Each row is a point. The last column is the point's height on a tilted bowl or saddle (a function of degree 2), plus a little noise. Along how many of its main directions does it bend up, bend down or stay straight?

Points (9 x 3)
[[  1 -62  29]
 [-48  72 -70]
 [-29 -23  31]
 [ 34  24  -4]
 [  3  26 -26]
 [ 10  18 -16]
 [-30  23 -12]
 [-57  27  19]
 [ 58  -9  64]]
Directions: 1 up, 1 down, 0 straight

Points (18 x 4)
[[ 11  36  34 -21]
 [-15 -11 -13   9]
 [-44 -33 -24  28]
 [ 17 -56 -14  56]
 [ 25 -28   5  11]
 [ 54  14 -53  57]
 [  0  32 -34   5]
 [-22  17 -17  -2]
 [ 43  -7  10  -5]
 [-25  39 -28  -2]
 [ 26  17  36 -35]
 [ 38  30  21 -17]
 [ 13  -1   8  -6]
 [-39   4   1   6]
 [ 22   5 -20  12]
 [-62 -53  -7  66]
 [ -4  27  14  -8]
 [-95 -64 -21  95]]
Directions: 2 up, 1 down, 0 straight

Points (16 x 4)
[[ 33 -12  13   9]
 [ 15   5  20  16]
 [  7 -29  24  -5]
 [ 23 -11 -64 -32]
 [ 15  19  51  -5]
 [ 40 -39 -11 -20]
 [-24   1  49 -15]
 [-54 -32 -17 -49]
 [ 47  78   5 -35]
 [ 28  79  51 -56]
 [-95   7  23 -95]
 [ 24 -11   7  11]
 [ 23 -24  16   1]
 [ 34  52  26  -9]
 [  6  43  19   7]
 [ 10  -1  -7  17]]
Directions: 0 up, 3 down, 0 straight

Points (24 x 5)
[[-36 -31  25 -40  18]
 [  8 -23   7  25  10]
 [-35  24  18 -32   7]
 [ 19 -38 -18  46  18]
 [ 71  33  50 -76 -93]
 [-28  13  40 -26  -5]
 [ -7 -25  48   2  -6]
 [-47  40  55 -12  -6]
 [-11 -60 -62  25  95]
 [-10 -41 -24 -74  43]
 [ 25  36  -7  -3  -1]
 [ -6 -61  14  27  16]
 [ -9  63   2 -23  -2]
 [ 74  -5 -21 -26 -10]
 [ -5   4 -52 -30  59]
 [-21  39 -29 -35  29]
 [-37 -26  45  15   5]
 [-20 -18  39 -85 -29]
 [ 27  41  18  -8 -15]
 [ 13 -55  69 -32 -26]
 [ 73 -19 -31 -70 -15]
 [ 31   1 -16 -31   6]
 [-32   8  -9 -53  26]
 [ 14 -54 -24 -38  45]]
Directions: 1 up, 1 down, 2 straight
